Each row of a before or after table is a point. One or more steps were done to the points. Then noise was added and the rows were shuffled. The steps act on columns, c1 being the first. Write out the steps. A step turns or swaps two columns, mirrors them in a line or flattens them onto one, adds a multiple of one to another, or multiplies or shifts one. Angles are multiples of 10 degrees, from the lower column toward the higher: turns from -170 to 170, lines from 10 to 170 but not 90. Use the fewest steps. Two steps may share a column if one is a turn and the other turns, adds or multiplies; they go together, in the order done. Otherwise the lowest column goes first.
(in the rows, 128 means zero)

Before (14 x 3):
[[ 90 149 138]
 [132 112 188]
 [ 70 224  66]
 [163 115 178]
 [138 134 147]
 [111 148  99]
 [ 88 110 105]
 [ 67 106 116]
 [107 168 139]
 [128 143 217]
 [ 47 161 120]
 [ 72 110 109]
 [133 148 130]
 [107 170 107]]
After, 14 rows:
[[ 77  58 124]
 [147 127 174]
 [133  70 113]
 [142  64 118]
 [ 97  94 135]
 [139  83 108]
 [108 133 187]
 [ 87 113 136]
 [119 141 139]
 [105 115 109]
 [110 140 131]
 [ 24  85  82]
 [146 159 164]
 [ 79 122 113]]
Steps: turn c1 and c2 by 80 degrees; multiply c3 by 0.7

Before (12 x 4):
[[225 103 135 181]
 [ 81 115 152  61]
 [122 150 123  90]
 [121 116  96 107]
 [143 107 196  88]
 [ 67 182 152 146]
 [172  95  83 178]
 [115 158 149 115]
 [182  47  83 114]
 [ 97 104  85 160]
 [ 92 131 191 107]
 [127 167 188  89]]
After:
[[109 116 112 105]
 [193 105 183 228]
 [163 162 154 140]
 [137  48 135 166]
 [165 108 156 134]
 [134  99 136 231]
 [134 158 131 162]
 [138 128 134 163]
 [109 111 116 157]
 [113 178 114 206]
 [ 88 112  96 202]
 [121 153 129 139]]
Steps: flatten c1 and c3 onto the line at 40 degrees; shift c4 by 50

Before:
[[106 118  87 137 126 125]
 [118 150 102 102 149 102]
 [230 106 120 151 121 117]
 [115 144 109 144 140 107]
 [147 129  90 104 147 128]
 [104 146  97 143 155 136]
 [120 135  97 158 140 110]
 [149 123  98 155 108 149]
 [104 143 110 100 157 113]
 [116 143  91 152 118 204]
 [137 104 143  90 124 125]
 [111 126 117 141 152 117]
 [117 100 124 135 160 101]
 [118 137  98  86 153 139]]
After (14 x 6):
[[105 126 156 186 153 145]
 [108 141 174 179 148 126]
 [118  55 154 149 113 156]
 [114 150 185 168 151  96]
 [229 133 180  22  10 104]
 [110 152 169 161 139 140]
 [139 122 205  87 148 103]
 [107 130 150 158 142 117]
 [118 147 156 169 118 133]
 [144 129 151 103 141 127]
 [151 108 153 106  75 129]
 [117 156 165 138 166 141]
 [118 118 159 131 189 139]
 [103 148 169 160 193 140]]
Steps: add -1.5 times c1 to c5; turn c4 and c5 by -50 degrees; turn c2 and c6 by 80 degrees; shift c3 by 60

Before:
[[115 157 124  91 129 135 138  98  96]
 [ 91 162 158  97 141 137  81 150  93]
 [140 155 107 120 119 130  88 122  64]
 [143 165 123 112 114  99  83 133 125]
 [132 156 120 151 149  94  81 153  97]
 [118 133 108 154 104 105  83 153  75]
 [145 107 161 120 168 143  85 162 136]
 [143 140 156  98 122  79 124 128  78]
 [126 130 122 156 103  95 129 162 138]
 [116 141 153 156 137 149  87 109  87]
 [109 115 136 153 114  88 142 168 108]
 [112 168 120  95 168 153 132 154 136]
 [142 142 104 101 117 119 109  93 123]
 [115 104 148  91 141  93  92 144 117]]
After (14 x 9):
[[111 168 121  95 248 136 133 153 153]
 [142 140 158  99 111  78 124 128  79]
 [ 91 161 158  96 167  94  81 150 137]
 [116 142 154 156 155  87  87 107 149]
 [109 115 137 153  85 109 143 168  88]
 [140 154 107 120 100  63  88 122 130]
 [144 107 161 120 247 137  86 163 143]
 [127 130 121 156  53 139 128 163  95]
 [142 142 104 101  96 123 108  93 119]
 [117 133 108 155  56  75  84 153 105]
 [115 103 148  91 167 117  92 143  93]
 [116 157 125  91 131  97 138  98 135]
 [133 157 120 152 191  98  80 153  95]
 [142 166 122 112  85 124  84 132 100]]
Steps: multiply c5 by 3; swap c6 and c9

Before:
[[102  85 167  72 114 125  87 110 117 170 124]
 [104 137 139 160  76 180 123  96 122 120 136]
 [173 154  92  77  74 132 126 191 162 133 120]
 [139 131 175 161 100 178 139 203 143 152 116]
 [ 69  49  94  86 135  76  44 130  82 116 176]
 [167 133 177 167 112  67  85 129 113 147  82]
 [146  75 166 114 137 100  53 124  49 108 144]
 [115 144 173 164 102 118  89 182  90 122  95]
 [148 164 173 139 127  99 156 144 142  96 123]
 [ 91 159 176 138  65  78 121 105  90 122 201]
 [119  64 110 124 118 144 121 167  89 172 139]
 [ 90 145 123 103  94 158 153 166  83 174 117]
 [ 89 137  87 109 140 146  47 136  79 194 168]]
After:
[[156 135 174 162  60  89  42 109  96 142 187]
 [214 157  93  71  19 120 180 162 115 138 128]
 [ 95  89 161  70  64 122 151 119 138 171 132]
 [172 135 174 159  54 117 102 191 116 149  72]
 [ 67 155 180 148  18 197 108 127 119 122 187]
 [155 166 177 143  77 120 137 133 129  92 154]
 [102  83 164 118  89 146  60 120  55 105 144]
 [ 95 147 125 100  48 113 177 185  84 177  97]
 [108  68 110 129  63 143 127 164  82 173 114]
 [ 91 136 146 158  23 132  89 116 136 116  75]
 [ 78 138  87 111  94 169  63 153 105 201 116]
 [ 59  56  98  81  81 174  82 161 121 115 177]
 [128 139 171 165  53  91  52 175  89 120 142]]
Steps: turn c1 and c8 by -30 degrees; turn c1 and c9 by -30 degrees; add -1 times c4 to c7; shift c5 by -50; turn c6 and c11 by -90 degrees

Before (12 x 14):
[[122  97 107 112 149 138 136 124  56 103 128  78  33 124]
 [ 94 101 112 100 157 120 129 123 215 122 121  65 152 110]
 [110 147  98  86 174 122 148  97 207 156  99  92  93 138]
 [133 177 122 169 131 117  59 100 157 148  48  83 169  67]
 [134 192 109 160 112 146 116 144 154 125  47 128 171 100]
 [127  72 137 133 172 124 159 101 229 153  99  85 106 112]
 [124  99 112 107 108 137  90 114 108  51 123 108  17 156]
 [133  74  86 133 166 117 135  83 192 169 121  77 146 152]
 [117  98  93 108  94 148  85 154 109 127 110  95  33 123]
 [ 85 143 114 175 130 100  94 124 127 145  18  88 153 117]
 [ 93  93 123 131 190 114 119 120 217 144 166 121  99 131]
 [142  94 132  96 162  78 111 137 181 137 114 111 115 128]]
After, 12 rows:
[[134 138 128  93 164  78 159 133 139 141 113 119 117 127]
 [121 159 106 114 153 142 148 129  18 102 127  80  35 125]
 [131  98 114 176 128  98 141 124  81 128  18 121 153 122]
 [128  76 110 161 112 147  92 143 115 128  44 151 173 103]
 [124 148 112 102 154 121 143 126 181 113 121  69 150 112]
 [126 152 119 131 189 113 158 119 175 128 167 112  99 129]
 [137 122  99  88 172 126  95 100 165 149 100 104  90 135]
 [105 127 111 107 112 135 177 119  71  55 123 110  16 158]
 [135 189 133 135 172 124 138 100 186 151 102  93 107 114]
 [144 174  87 131 164 119 157  88 151 166 120  80 146 152]
 [122 125  97 103  96 152 177 153  68 125 110 100  32 123]
 [136  45 124 172 130 117 154  97 115 152  48 109 171  66]]
Steps: flatten c1 and c10 onto the line at 70 degrees; turn c2 and c7 by -140 degrees; shift c9 by -40; add -0.3 times c11 to c12
